Each point is reached from the start by the listed moves, each made once or not at all, plus a little noise. Is the number of moves made odd or even? Then give how often each move was made.

Moves:
(1): 0.027  -0.008  -0.026
(2): -0.009  0.062  0.004
(3): 0.059  -0.033  0.040
Start: -0.002  0.004  0.006
Points:
-0.011  0.066  0.009 -> odd (0, 1, 0)
0.061  -0.031  0.044 -> odd (0, 0, 1)
0.024  -0.004  -0.021 -> odd (1, 0, 0)
0.017  0.061  -0.016 -> even (1, 1, 0)
0.076  0.025  0.026 -> odd (1, 1, 1)

Moves:
(1): 0.043  0.010  -0.033  -0.011  0.020  -0.018  0.035  -0.002  -0.006
(2): -0.022  0.052  -0.004  -0.017  0.006  0.039  0.002  -0.008  0.011
(3): 0.024  0.012  0.038  0.009  -0.003  -0.008  0.010  -0.011  0.007
(4): 0.004  0.023  -0.029  0.072  -0.042  0.009  0.012  0.007  0.002
(5): 0.000  0.018  -0.004  0.040  0.057  -0.011  -0.025  -0.010  -0.012
(6): 0.014  -0.021  0.013  0.006  0.017  0.032  0.008  0.034  -0.008
(7): -0.054  -0.006  0.001  0.009  0.018  -0.007  0.056  0.004  0.042
(8): -0.012  0.044  -0.003  -0.021  -0.008  -0.022  -0.004  0.067  0.009
Start: -0.020  -0.007  -0.035  -0.001  0.012  -0.028  0.018  0.000  -0.029
Points:
-0.093  0.077  -0.067  0.098  0.056  0.003  0.060  -0.015  0.020 -> even (0, 1, 0, 1, 1, 0, 1, 0)
-0.116  0.082  -0.044  -0.028  0.026  -0.013  0.073  0.070  0.040 -> odd (0, 1, 0, 0, 0, 0, 1, 1)
-0.013  0.051  -0.001  -0.010  0.000  -0.058  0.035  0.054  -0.017 -> even (0, 0, 1, 0, 0, 0, 0, 1)
-0.093  0.042  -0.034  -0.010  0.032  0.007  0.081  -0.004  0.025 -> even (0, 1, 0, 0, 0, 0, 1, 0)

Moves:
(1): 0.081  0.018  -0.013  0.005  -0.028  0.007  -0.041  0.011  -0.014  0.001  -0.014  -0.022
(2): 0.001  0.077  0.003  -0.010  0.009  -0.023  0.046  0.027  0.034  -0.031  0.014  0.020
(3): 0.021  -0.013  0.053  0.006  0.031  -0.009  -0.005  0.011  0.003  0.005  -0.003  0.019
(4): -0.029  0.006  -0.002  0.058  -0.005  0.020  -0.009  0.017  0.004  -0.004  0.007  0.006
(5): 0.005  -0.026  -0.031  0.002  0.021  -0.032  -0.012  0.028  0.006  -0.008  -0.016  0.042
(6): 0.002  0.003  -0.009  -0.008  0.003  0.029  0.027  -0.010  0.002  0.003  -0.074  0.004
(7): 0.026  -0.037  0.010  0.002  0.011  0.004  0.043  0.002  -0.005  -0.017  0.023  0.024
(8): 0.011  0.002  -0.026  -0.029  0.000  0.014  -0.003  0.066  0.020  0.031  0.029  0.002
(9): 0.003  -0.008  0.007  -0.007  -0.020  0.004  -0.008  0.001  0.072  -0.024  -0.009  -0.049
(10): 0.006  -0.015  -0.025  0.018  0.037  -0.012  0.000  -0.026  -0.003  0.025  0.022  -0.018
(11): 0.015  0.023  0.001  -0.032  0.024  0.020  -0.040  -0.044  0.046  -0.011  0.019  0.045
(12): 0.008  0.007  -0.015  0.021  -0.041  -0.029  -0.026  -0.007  0.008  0.051  -0.022  0.031
Start: 0.023  -0.008  -0.009  -0.024  0.012  0.029  -0.015  -0.031  0.015  0.028  0.005  0.002
Points:
0.020  -0.012  -0.045  -0.011  0.035  0.070  -0.054  -0.040  0.148  -0.018  -0.069  0.045 -> odd (0, 0, 0, 1, 1, 1, 0, 0, 1, 0, 1, 0)
0.100  -0.031  -0.004  0.036  -0.029  0.066  -0.029  -0.002  0.074  -0.017  0.008  -0.042 -> even (1, 0, 0, 1, 0, 0, 1, 0, 1, 0, 0, 0)
0.102  -0.050  0.001  -0.058  0.115  0.048  -0.022  -0.019  0.075  0.061  0.095  0.073 -> odd (0, 0, 1, 0, 0, 0, 1, 1, 0, 1, 1, 0)
0.115  0.048  -0.040  0.074  0.038  -0.052  -0.063  0.029  0.050  0.068  -0.011  0.079 -> odd (1, 1, 1, 1, 1, 0, 0, 0, 0, 1, 0, 1)

Moves:
(1): 0.046  0.031  -0.004  -0.023  0.013  0.010  0.031  0.023  0.017  0.013  -0.008  0.058  -0.003  -0.013  -0.032  0.007  0.004  -0.009  -0.009  -0.008  -0.017  0.007  0.028
(2): 0.019  0.009  0.023  -0.023  0.012  0.011  0.018  -0.042  -0.003  -0.021  0.003  -0.010  0.021  -0.009  0.011  -0.011  0.024  -0.014  -0.001  0.006  -0.017  -0.037  0.019
(3): -0.013  -0.005  0.037  -0.001  -0.054  -0.009  0.005  0.024  0.004  0.023  0.004  0.011  0.015  0.009  -0.010  0.004  0.017  -0.017  0.015  0.022  -0.019  -0.025  -0.012
(4): -0.010  0.010  -0.016  0.001  0.003  0.045  -0.028  0.031  0.041  -0.019  0.028  0.014  0.003  -0.006  -0.033  0.020  0.032  0.012  0.006  -0.013  0.035  -0.028  -0.023
(5): -0.027  0.009  0.002  -0.022  0.039  0.028  -0.031  -0.011  0.038  -0.018  -0.010  0.036  0.001  -0.021  0.015  0.007  0.027  0.002  0.015  -0.003  -0.022  -0.004  -0.010
(6): 0.004  -0.015  -0.013  0.019  -0.010  0.016  0.017  -0.013  0.009  0.009  -0.007  -0.001  -0.026  -0.047  -0.030  -0.013  0.012  0.006  0.020  0.010  0.004  0.002  -0.003
(7): -0.020  0.019  -0.019  -0.006  0.011  -0.026  0.005  0.000  0.006  -0.008  0.004  -0.014  -0.039  0.017  -0.003  -0.009  -0.007  0.012  0.011  -0.019  -0.011  -0.035  -0.025
(8): -0.008  0.004  -0.016  0.009  -0.011  -0.010  0.022  0.015  0.025  0.008  -0.020  -0.001  -0.011  0.037  0.004  -0.024  0.015  -0.021  0.001  -0.031  0.028  0.012  0.058
(9): -0.024  -0.003  -0.010  0.005  -0.014  -0.005  0.019  -0.026  0.025  0.016  0.002  0.007  0.011  0.001  0.011  0.024  0.004  0.026  -0.036  -0.003  -0.010  -0.005  -0.003
(10): 0.021  -0.003  -0.008  0.016  -0.002  0.009  -0.013  0.000  -0.005  0.017  0.015  -0.002  0.000  0.009  -0.002  -0.002  -0.028  -0.011  -0.011  -0.020  0.009  -0.009  0.011
(11): -0.027  -0.029  0.028  -0.020  0.001  -0.034  -0.016  -0.002  0.015  -0.036  0.048  -0.002  -0.014  0.026  -0.002  -0.012  -0.014  -0.001  -0.013  -0.016  -0.001  0.007  0.015
(12): -0.014  -0.006  -0.022  -0.009  0.006  -0.007  -0.017  -0.002  0.009  -0.045  -0.005  0.067  0.013  0.003  -0.035  -0.022  -0.017  0.012  0.011  -0.010  0.024  -0.010  0.007
(13): -0.012  -0.019  -0.007  0.012  0.017  0.007  0.000  0.039  -0.031  0.013  -0.010  -0.008  0.043  -0.014  0.019  0.007  -0.021  0.018  -0.002  -0.015  -0.006  -0.048  0.025
(14): -0.006  -0.002  -0.003  -0.029  -0.010  0.021  0.014  0.003  -0.004  -0.017  -0.012  0.001  -0.015  0.020  0.003  -0.011  -0.023  0.028  0.020  0.004  -0.010  -0.003  -0.027
(15): 0.016  -0.018  0.011  -0.008  0.022  0.011  0.026  0.006  -0.027  -0.017  -0.004  0.000  -0.063  -0.012  0.043  0.019  0.025  -0.016  0.022  0.005  0.015  -0.008  0.019
(16): -0.016  0.001  0.004  -0.011  -0.011  0.016  -0.005  -0.025  -0.002  -0.001  -0.033  -0.026  0.016  -0.020  -0.013  0.031  -0.024  -0.015  -0.011  -0.006  -0.021  0.019  0.001
(17): 0.014  -0.018  -0.029  -0.024  -0.004  0.004  -0.002  -0.015  -0.014  0.017  -0.026  0.012  0.000  0.042  -0.007  -0.008  0.042  0.037  -0.003  -0.025  -0.026  -0.009  0.014
(18): 0.000  0.006  0.009  0.001  -0.005  0.004  -0.028  0.000  -0.024  0.027  0.001  -0.003  -0.004  -0.008  0.008  0.001  -0.001  0.028  0.003  -0.002  0.016  -0.016  0.028
(19): 0.009  0.007  -0.029  -0.002  -0.006  -0.011  0.007  -0.004  0.012  0.007  0.016  -0.024  0.010  0.007  -0.007  0.015  0.008  0.000  0.045  -0.030  0.000  0.005  0.007
(20): -0.012  0.011  -0.016  0.008  0.001  0.018  0.008  0.012  -0.021  -0.012  0.019  0.035  0.002  0.010  -0.015  0.000  -0.017  -0.002  -0.003  0.027  -0.020  0.014  0.001
Start: -0.033  0.013  0.019  -0.033  0.008  -0.010  0.002  -0.021  -0.006  0.036  -0.025  -0.008  -0.020  -0.019  -0.008  -0.040  0.013  0.022  -0.003  0.015  -0.015  0.030  0.029
Points:
-0.067  -0.011  -0.005  -0.096  0.054  0.039  0.006  -0.094  -0.010  -0.004  -0.035  0.013  -0.145  0.004  0.006  -0.061  0.066  0.026  0.029  -0.054  -0.060  -0.040  0.155 -> even (0, 1, 0, 0, 1, 1, 1, 1, 0, 1, 1, 0, 0, 0, 1, 1, 1, 1, 0, 1)
-0.032  -0.036  0.020  -0.045  -0.024  0.043  0.064  -0.038  -0.096  0.093  -0.038  0.036  -0.019  -0.047  0.023  -0.015  0.100  0.093  0.012  0.040  -0.081  -0.108  0.119 -> odd (0, 1, 1, 0, 0, 1, 0, 0, 1, 0, 0, 0, 1, 0, 1, 0, 1, 1, 0, 1)
-0.053  -0.001  -0.087  -0.036  0.043  0.107  -0.003  -0.051  0.038  0.044  0.010  0.045  0.048  -0.042  -0.049  0.001  0.091  0.093  0.026  -0.051  -0.070  -0.084  0.068 -> even (0, 1, 0, 1, 1, 1, 0, 0, 1, 1, 0, 0, 1, 0, 0, 0, 1, 0, 1, 1)
0.000  0.008  -0.025  -0.022  -0.020  0.025  0.093  0.012  -0.021  0.077  -0.020  0.128  -0.019  -0.050  -0.040  -0.034  0.036  0.018  0.047  -0.032  -0.006  -0.097  0.210 -> odd (1, 1, 1, 0, 0, 1, 0, 1, 1, 1, 0, 1, 1, 0, 1, 0, 0, 1, 1, 1)
-0.080  -0.028  -0.024  -0.086  -0.035  0.007  0.068  -0.053  -0.006  0.022  -0.073  0.054  0.004  0.006  -0.051  -0.082  0.042  0.126  0.037  -0.013  -0.088  -0.134  0.023 -> odd (0, 1, 1, 0, 0, 1, 1, 0, 1, 0, 0, 1, 1, 1, 0, 0, 1, 0, 0, 0)
-0.020  0.007  -0.087  -0.045  -0.006  0.102  0.014  0.010  -0.025  0.061  -0.016  -0.002  0.001  0.018  -0.059  -0.063  0.052  0.109  0.072  -0.074  -0.005  -0.089  0.144 -> odd (0, 1, 0, 1, 0, 1, 0, 1, 0, 1, 0, 0, 1, 1, 0, 0, 1, 1, 1, 1)
-0.091  -0.002  -0.006  -0.063  0.019  -0.001  -0.056  0.000  0.027  -0.040  0.009  0.028  -0.116  0.024  -0.041  -0.038  -0.002  0.019  0.017  -0.095  0.080  -0.039  0.114 -> odd (0, 0, 0, 1, 0, 0, 1, 1, 0, 1, 1, 1, 0, 0, 1, 1, 0, 1, 0, 0)
-0.054  0.039  -0.005  -0.093  0.047  0.119  0.049  -0.059  -0.005  0.044  -0.077  0.081  0.027  -0.125  -0.030  0.006  -0.005  0.094  -0.012  0.021  -0.116  -0.044  0.084 -> even (1, 1, 0, 0, 1, 1, 0, 0, 1, 0, 0, 0, 1, 1, 0, 1, 0, 1, 0, 1)
